Rows are points. Each copy is the shape, with its points in the same order, stretched, turned, moved and blurred by noise. Is it also mirrored, or only turned?

Shape (9 x 3):
[[-3.2  1.2 -1.5]
 [ 0.1  1.3  2.4]
 [-0.1 -7.0  0.5]
 [-2.0  1.1  1.1]
 [ 3.7  0.7  0.9]
 [-3.2  3.9  2.0]
 [ 5.5  0.8 -4.5]
 [ 1.3  0.5 -3.2]
 [ 1.4  0.3  1.1]]
Copy 1 (9 x 3):
[[ 1.6  1.3  3.7]
 [-2.2 -2.3  1.8]
 [-2.9  4.3 -4.0]
 [-1.0 -0.2  3.1]
 [-0.3 -5.0 -1.1]
 [-1.2 -1.4  6.1]
 [ 5.8 -5.7 -2.7]
 [ 3.9 -1.7 -0.1]
 [-1.0 -2.6  0.1]]
Copy 1 is: only turned
Copy 2 (9 x 3):
[[-0.4 -3.6 -3.0]
 [-4.6 -0.9  0.3]
 [ 2.2 -1.6  7.6]
 [-3.1 -2.3 -1.0]
 [-2.5  3.7  1.1]
 [-6.5 -3.1 -4.7]
 [ 3.8  6.8 -0.6]
 [ 2.6  2.0 -1.4]
 [-1.9  1.3  0.9]]
Copy 2 is: only turned
Copy 3 (9 x 3):
[[ 1.6  1.6 -2.5]
 [-0.1 -2.9  1.4]
 [ 6.2  3.7  2.7]
 [ 1.0 -1.0 -0.7]
 [-1.2 -1.3  3.5]
 [-0.7 -3.7 -2.1]
 [-1.5  4.8  3.1]
 [ 0.4  3.6  0.6]
 [-0.2 -1.0  2.3]]
Copy 3 is: only turned
Copy 4 (9 x 3):
[[-3.5 -1.5  4.7]
 [-3.0 -1.8 -0.2]
 [ 4.9 -6.8  1.2]
 [-3.2 -1.8  1.9]
 [-0.2  0.6 -1.1]
 [-6.7 -0.8  2.1]
 [ 1.8  2.9  2.0]
 [ 0.0  0.5  3.4]
 [-0.9 -1.0  0.3]]
Copy 4 is: mirrored

Shape (8 x 4):
[[ 0.5  3.2 -3.2 -2.3]
 [ 0.1  1.7 -4.9  3.6]
 [-2.9 -0.7  1.7 -1.2]
 [ 0.0 -2.5 -3.7  0.4]
 [-0.9  1.4  2.6 -1.6]
 [ 5.7 -0.1  4.3  0.6]
 [ 2.2 -5.0  1.7  0.2]
 [-1.7  4.0 -0.3 -0.2]]
Copy 1 (8 x 4):
[[-0.8 -3.3 -4.4  1.8]
 [ 2.3  2.1 -8.2  2.3]
 [ 1.1 -1.1  1.4 -0.3]
 [ 1.0 -0.4 -5.2 -2.9]
 [-1.1 -1.4  1.8  1.2]
 [-6.9  0.8  1.5  0.1]
 [-3.0  0.4  0.3 -4.8]
 [ 0.8 -0.8 -1.8  3.8]]
Copy 1 is: only turned
Copy 2 (8 x 4):
[[ 0.4 -1.9  0.4 -3.5]
 [-0.6 -3.2 -3.3 -1.9]
 [ 1.0  3.4 -0.4 -1.5]
 [ 4.3 -0.2 -0.7  0.6]
 [-2.6  2.1  0.3 -2.3]
 [-7.4  0.1  1.2  1.3]
 [ 1.3  2.2  0.7  3.6]
 [-2.9 -0.2 -1.5 -4.5]]
Copy 2 is: mirrored
Copy 3 (8 x 4):
[[-5.5 -4.7 -1.2 -2.5]
 [-7.1  1.9 -3.9 -1.1]
 [ 2.8 -2.2 -0.2  1.1]
 [-4.4  0.9  2.2  2.4]
 [ 1.5 -4.1 -0.4 -1.7]
 [-1.2 -1.7  4.8 -7.7]
 [ 0.2  0.8  7.7  0.2]
 [-1.3 -4.3 -4.5 -2.5]]
Copy 3 is: mirrored
